Rows are points. Each copy is the shape, with its points in the same order, stretched, turned, moved and blurred by noise. Is it also mirrored, or only turned?

Shape:
-9  23
-28  -40
29  25
-19  29
-15  -28
33  27
33  -8
38  -3
Copy 1 (8 x 2):
1  19
-17  -39
32  18
-9  29
-3  -34
33  20
40  -20
40  -14
Copy 1 is: only turned
Copy 2:
22  24
16  -35
-16  36
35  28
8  -20
-21  35
-32  5
-35  10
Copy 2 is: mirrored
Copy 3:
17  -31
-48  12
54  -5
12  -41
-27  12
58  -1
33  33
42  32
Copy 3 is: mirrored
Copy 4:
-17  1
22  -54
0  31
-26  -3
21  -38
-1  34
29  11
28  17
Copy 4 is: only turned

Shape, 8 rows:
4  -11  -29  13
-8  -9  -11  10
29  -37  -18  -13
-7  36  45  3
39  22  -33  2
0  10  -16  13
17  -19  87  -12
-8  -20  -27  -32
Copy 1 (8 x 4):
-4  11  -39  -2
-1  5  -19  -4
34  20  -53  -25
27  -13  33  27
31  42  -35  32
0  11  -11  13
77  -37  5  -16
1  32  -18  -26
Copy 1 is: only turned
Copy 2 (8 x 4):
28  14  12  12
10  0  14  9
57  -12  16  -22
-47  -29  -36  -16
31  27  -30  -14
4  12  -3  7
-14  -89  -30  -38
20  1  42  -27
Copy 2 is: mirrored

Shape:
40  37  -19  -14  28  48  22  -21
-21  -11  -17  40  -38  -19  -25  19
-29  11  15  8  9  34  -49  -31
27  -3  -20  30  49  -7  -19  45
-35  -2  14  -11  38  -11  -30  11
37  15  0  10  -14  -16  -1  -24
16  -3  -23  -17  -20  -3  -44  -37
26  4  -47  7  13  29  -13  -11
-6  50  -29  0  14  -23  -34  35
-38  27  -29  38  44  -20  -28  36
40  -36  -23  -18  40  13  36  -3
30  -16  6  -7  -2  37  -34  32
Copy 1 (12 x 8):
-9  82  -8  -11  33  7  -21  37
24  -27  7  1  -52  -45  9  -9
16  32  2  14  -27  9  -67  -30
42  0  34  -53  29  -34  -3  2
-4  0  44  -20  -4  -7  -33  -53
-15  -2  -16  -5  -6  -32  -40  39
2  13  -57  -20  -26  -22  -51  -8
24  53  -37  -20  14  -21  -12  6
2  35  32  -56  -25  -59  -19  -2
26  21  59  -33  -3  -73  -5  -41
-5  13  -19  -20  63  14  12  -2
37  4  -1  -37  -17  45  -17  21
Copy 1 is: mirrored
Copy 2 (12 x 8):
-10  -1  41  -67  15  22  0  -17
-25  8  -5  53  -12  -22  22  22
-9  -28  14  19  16  9  -49  18
19  0  34  -12  22  -11  60  47
42  -8  -13  11  5  5  -13  36
-5  27  32  -1  6  -18  1  -30
-31  4  0  7  20  -47  -30  -8
-27  -10  14  -26  30  -13  21  4
-1  42  6  1  17  10  14  50
21  18  -3  22  34  34  46  56
25  -34  14  -49  -1  -21  37  -24
-20  -23  46  -13  -18  -34  -2  37
Copy 2 is: mirrored
Copy 3:
17  28  -13  24  56  44  -2  -2
32  -29  -5  26  -48  -16  -14  9
17  -1  30  29  30  -36  -30  7
0  -13  -59  51  4  1  -29  22
-17  -6  -2  27  20  -43  -10  31
9  19  -17  1  -11  13  -9  -28
36  -11  -8  -10  17  -26  6  -20
38  -14  -27  33  35  18  -2  -2
32  23  -36  34  -11  -21  5  38
11  2  -25  82  -3  -33  -7  40
-30  -29  -37  19  49  38  5  -7
27  -24  -25  -4  14  10  -48  26
Copy 3 is: mirrored

Shape (14 x 9):
-4  19  -30  -12  -15  -46  35  6  -27
-15  -50  29  37  35  18  17  -33  -23
33  0  6  -39  5  -12  -18  -36  -1
-7  -29  26  -11  -29  7  38  24  -31
-13  -43  -15  -39  14  10  42  17  2
13  -54  -42  39  33  24  -23  -29  -12
8  -32  -4  0  26  24  -30  2  22
-41  20  -35  -21  11  -14  18  8  26
-19  -18  -1  21  35  -27  25  14  17
0  -5  11  -6  -9  -45  26  6  13
24  4  -43  27  -2  -6  -19  9  -37
-17  -29  26  26  -30  -50  -23  9  33
34  -13  9  -10  -25  7  11  -2  22
15  -16  -34  2  -4  15  -27  39  -34
Copy 1 (14 x 9):
-29  5  -51  -38  27  -29  -15  10  -12
-44  -35  16  27  72  37  0  -5  -19
-17  -17  33  -36  -19  -2  -70  -9  -7
0  44  -38  26  37  19  -31  8  -29
-2  19  2  12  52  19  -29  72  6
-56  -67  21  5  24  52  3  6  43
-10  -24  48  10  -17  37  -5  27  15
-3  12  12  -28  21  -41  32  47  22
-19  -33  -9  8  42  7  37  53  -24
-11  -8  -27  12  8  -16  -11  25  -40
-41  -26  -29  -37  -13  29  0  -15  14
-42  -11  -13  71  -40  -28  18  8  -42
28  -10  -12  22  -8  18  -43  0  2
-30  11  -12  -23  -30  47  -5  14  16
Copy 1 is: mirrored
Copy 2:
38  52  18  1  0  7  39  -17  30
-35  -32  -16  -39  -7  -23  26  -34  -22
18  -19  16  -37  -18  35  15  18  -13
-5  40  -17  -35  -17  -33  44  19  -17
4  40  -50  -48  -17  -11  -2  7  11
13  -51  -37  11  -2  -10  12  -15  -29
-6  -31  -21  -23  -1  2  -19  23  -32
7  41  0  3  -4  22  -20  5  42
-3  26  1  -26  26  -20  -7  -28  14
23  37  19  -38  2  -21  10  -2  13
37  -4  1  37  16  8  45  -4  -28
9  -3  29  -24  8  -76  -3  22  15
24  9  3  -24  -29  -15  -4  19  -43
23  10  -25  21  18  9  31  30  -28
Copy 2 is: mirrored
Copy 3 (14 x 9):
-14  -4  6  -14  -12  -77  -1  26  27
-6  17  40  30  20  16  44  6  -60
15  4  14  -31  -22  15  -27  19  -4
-11  -25  -21  26  -11  -16  48  42  12
-33  -57  7  -9  19  -8  23  9  4
25  -25  25  8  13  -17  -2  -42  -85
13  -25  -7  11  30  29  -28  -17  -33
-56  -16  5  8  25  -36  -48  -1  24
-6  -6  29  21  51  -19  -6  8  9
8  -1  24  11  12  -28  -9  33  46
33  -8  -27  -4  0  -62  -5  -17  -31
38  2  18  65  15  -13  -49  43  20
25  -11  3  15  -7  7  6  -8  34
22  -40  -61  -2  5  -36  0  -6  -34
Copy 3 is: only turned
Copy 4:
13  42  -21  3  -34  -40  -20  -27  -28
-31  -64  21  5  -49  2  52  -53  -26
12  8  -10  33  34  -8  40  -26  20
-19  0  -23  -32  -23  18  28  -19  -54
-26  -7  -74  -20  -25  -27  36  -1  -3
44  -62  8  14  -58  22  45  -34  37
13  -59  -7  0  0  -4  61  16  28
-23  -18  -34  -6  -19  -78  -36  13  16
-17  -13  2  -1  -48  -64  32  5  -21
-17  28  3  -20  -17  -55  27  -13  -24
76  -11  11  33  -39  19  0  -7  -4
17  -17  49  -66  4  -33  32  -7  -23
-7  18  1  -21  2  11  50  5  14
73  -35  -30  15  -22  32  14  16  -13
Copy 4 is: only turned

Shape, 16 rows:
20  -45  47  -16  17  31  -3  35  -7  -12  -7  19
-2  54  5  3  -15  -1  -8  -37  8  -10  -18  18
-20  22  5  26  30  23  -14  6  -46  26  10  -11
-23  3  31  -33  40  -15  32  -5  -18  -4  1  -60
8  40  -24  8  14  -19  9  21  14  17  68  5
57  16  -38  -47  15  17  -38  40  22  -50  -26  3
11  18  45  6  -16  -19  -10  0  10  25  21  -19
5  -18  -14  14  -51  -53  -29  -20  -2  -33  8  -10
6  20  53  2  16  -19  1  -11  17  -31  -5  -10
14  -32  31  9  -11  15  24  -12  -17  37  73  -36
-21  18  38  4  5  5  79  -2  -48  -5  15  21
-33  13  5  -9  -16  17  11  -2  17  -31  19  -40
-10  -4  -2  7  12  18  -9  13  42  18  9  -50
-27  -44  -11  -1  23  11  3  -21  -6  -2  35  -19
-19  24  52  -10  4  -4  -6  -12  -43  1  34  -26
-26  21  -6  -40  -30  25  24  11  13  8  17  37
Copy 1:
43  -28  28  -34  -8  25  3  23  -13  9  -16  -12
15  43  36  20  -23  -7  -12  -50  12  -11  12  -1
-17  28  29  -13  44  -24  9  -17  20  14  -36  -17
-13  3  21  -29  49  21  72  -15  12  -8  9  -55
0  34  -6  15  23  -12  26  -10  43  30  20  51
68  35  -30  -50  -46  -3  7  0  57  -35  -17  38
23  6  22  30  2  4  20  -10  32  30  23  -27
10  -6  -38  9  -23  -29  -23  -21  1  -12  34  -20
11  -7  33  21  13  12  16  -16  31  -25  24  -19
27  -7  4  3  58  18  24  -11  -15  65  24  -36
-15  30  49  5  33  28  28  11  -56  -1  16  -23
-19  23  0  -30  19  43  6  -21  16  6  34  -26
2  -3  -3  -10  16  41  14  -33  52  26  -4  -10
3  -11  -6  -40  48  4  9  -34  -11  19  7  -8
3  15  44  -14  51  -20  20  2  14  15  27  -53
-2  35  33  -29  -29  28  2  -27  -29  33  26  17
Copy 1 is: only turned
Copy 2 (16 x 12):
28  -40  -12  -52  1  22  29  11  41  2  -35  13
-36  61  11  -8  20  20  28  -26  -8  -14  11  -6
-31  -24  4  -15  12  -9  21  -33  -61  12  -40  22
48  -18  35  -48  -11  14  15  -12  -56  5  0  -33
-37  -2  42  5  10  -22  -29  15  -7  11  39  47
-8  26  -45  -15  55  48  -47  69  26  1  -20  8
-17  2  42  -50  9  -10  8  -24  15  22  18  -12
0  22  5  -8  40  -30  -13  -29  30  -52  32  -23
10  19  47  -38  42  35  29  -4  -3  -1  15  -17
11  -62  7  -27  -36  -13  9  -44  5  48  50  21
18  -11  24  -23  -14  -30  90  -3  -37  4  26  35
-15  -22  15  -12  -2  26  5  -6  -11  -23  43  -41
-13  -30  21  3  -7  34  -24  -4  5  17  -4  -47
21  -40  8  4  -16  6  -5  -39  -14  -14  8  10
-13  -19  18  -76  10  1  36  -35  -44  -6  17  12
-36  11  -3  -19  -52  -6  21  21  24  -27  18  23
Copy 2 is: mirrored
Copy 3:
14  12  47  17  -40  7  -24  -7  19  38  -36  -4
25  30  -26  15  47  19  -12  5  -41  -14  10  30
-25  21  -10  56  -19  -1  -35  -15  -48  13  -15  -32
-19  54  44  -39  -5  -1  -6  -20  4  -3  12  -45
17  46  -4  42  -39  -29  -3  -45  -17  4  63  -5
63  -20  8  9  -13  -13  -32  14  59  -76  -4  30
9  47  17  -3  -7  -29  -43  -5  -31  34  15  -5
9  -43  27  -31  28  -19  11  -28  -39  21  24  44
30  45  64  -9  17  0  -23  6  -24  -4  14  0
-16  41  13  -13  -66  7  -31  -72  -45  87  30  -24
18  48  9  5  -41  47  58  -31  -41  45  -1  -42
-16  10  12  -23  -11  22  -1  2  -9  -2  66  15
-6  30  11  3  7  -15  -48  -7  15  20  45  -18
-47  -2  28  3  -1  19  -3  -71  -10  39  28  2
-22  51  25  -7  -37  2  -34  -19  -65  12  8  -8
-11  36  -34  13  -35  -4  34  -8  16  15  22  30
Copy 3 is: mirrored
